Each row of a before or after table is a point. One or more steps were done to the points. Then noise was added and the rows were shuffled. The steps act on columns, c1 being the first. Name the steps. A step turns or swaps two columns, mirrors them in a line or flattens them onto one, adds a multiple of one to another, or multiplies or shifts one. Angles are multiples of 10 degrees, from the lower column toward the higher: turns from -170 to 170, lines from 10 to 170 but not 90. Use the fewest steps. Two steps may share a column if one is a turn and the other turns, adds or multiplies; they go together, in the order done. Otherwise the lowest column goes first.
(in the rows, 128 means zero)

Before (13 x 3):
[[124 156 181]
 [146 104 115]
 [166 101  95]
 [ 88 124 190]
 [150 101 112]
 [160 118 129]
 [130 146 122]
 [153 132 149]
 [ 99 111 138]
 [ 95 162 194]
 [138 133 129]
 [ 91 181 184]
 [151 112 114]]
After, 13 rows:
[[194 193  91]
 [110  73 150]
 [127 110 163]
 [116  96 149]
 [114  80 144]
 [138  96 100]
 [125 163 130]
 [188 122  86]
 [ 96  74 165]
 [150 142 155]
 [128 139 137]
 [188 236  91]
 [182 183 123]]
Steps: swap c1 and c3; multiply c2 by 2

Before, 8 rows:
[[100 147 167 121 185 171]
 [144  90  66 120 137 100]
 [133 139 154 144 144 104]
 [117  62 149 111 149 136]
 [163 161 143 191 110  80]
 [127  86 132  84  55 110]
 [ 71 130 137  98  82  88]
 [121 113 113 167 129 142]]
After, 8 rows:
[[129  83 131  46 115 113]
 [121  86 156 126 155  81]
 [163 128 148 165  54 187]
 [137 122 160 156 127 157]
 [ 68 106 139  55 142 162]
 [ 99 173 183 154 184 102]
 [122 131 109 152 100 110]
 [145  79  47 141 134 123]]
Steps: add 0.5 times c1 to c4; turn c4 and c5 by -50 degrees; mirror c2 and c6 in the line at 20 degrees; multiply c3 by 1.3

Before, 14 rows:
[[155 100 137 164 148 144 148  88 166 125 176]
 [171 123  98 100 115 156  77 108 130 140 183]
 [ 94 108 133 115  75 154 134 169 138 100 153]
 [124 173 142  92 112  71  83 166 135  97 137]
 [154 160 166 134 133  94  88 113 131 134 173]
 [104  87 162 108 106 157 117 136 132 129 169]
 [119 133 130 159 137  82 160  87  89 117 159]
 [ 93  93  77 111  95  73 121 147 122 159 157]
 [145  92 164  95  99 135 121 163 109 152 102]
 [ 96 129 164 161 128 129 133  98 139 150 129]
 [177 112  83  93 168 106  70 100 115 100 106]
 [100 128 143  95 151 108 100 121 173 167 155]
 [158  90 170 144 156  98  74 163 109 169 104]
 [116  81 106 114  83  68  99 130 166  98 145]]
After, 14 rows:
[[100 242 163 127 114 155 115 137 115  85 171]
 [147 249 162 133  97 138 117 122  95 116 105]
 [179 204  79 154 153 108  70 103 166  62 109]
 [ 96 220  77 124  96  72 122 138 101 120 157]
 [154  51 162 137 132  97  89 133 143  91 176]
 [115 246 110 121 117  70  99 178 108  59 149]
 [174 173  94 148 120 161  76 145 145 107 182]
 [153 145 140  86 167 143 144 160 160  85 178]
 [123  73 142 181 125  73  85 128  89  59 139]
 [ 92 186 132 131  94 154 139 151  73  60 155]
 [ 94  86 157 104 138 132 137 144 155 109 126]
 [118  79 122 104 113  81 158 110 175  79 160]
 [ 99 166 143 160 173 104 100 153 127 124 157]
 [162 188 167  93 140 103  69  81 111 133 100]]
Steps: turn c2 and c4 by 150 degrees; multiply c2 by 2.5; turn c5 and c9 by -40 degrees; turn c8 and c9 by -110 degrees; shift c10 by -40

Before (8 x 14):
[[106 162 113 112 155 142  91  81 141 100 152  98 108 113]
 [108 139 145 123 164 186 103 120 113  97 157 107 166 126]
 [ 96 178 148 117 150 177  93 143 110 124 110 127  94 119]
 [153 151 162  90 190 144 103  85 123 136 160 129 121 118]
 [134  96  67  78 107 125 149 190 107 114 141 101 105 144]
 [108  66 142 144  85  71 106 115 182 159  83 142  96 141]
 [ 75  76 130 118  69  62 138 125 192 134 106 207  75 175]
 [ 81 106 128 143  47  85 114 148 176 158 119 198  98  93]]
After:
[[115 100 101 152 164 188 109 120 114  92 155 142 168 129]
 [ 93 138 171 202  67  65 139 140 194 132 103  57  78 171]
 [ 98 157 126 155 157 143  91  79 143 104 153 162 112 131]
 [ 86 158 167 106 104 128 152 191 109 115 141 179 109 127]
 [115 158 160 204  48  84 114 133 177 157 119  67  94  85]
 [134  61 125 163  83  71 101 118 184 155  78 105  95 143]
 [108 108  94  77 188 140 105  87 118 136 163 108 125 131]
 [100 150 109 171 154 183  92 137 109 126 117 115  93 113]]
Steps: multiply c1 by 1.6; turn c1 and c4 by -70 degrees; turn c3 and c12 by -150 degrees; add 1.5 times c3 to c2; turn c8 and c14 by -20 degrees
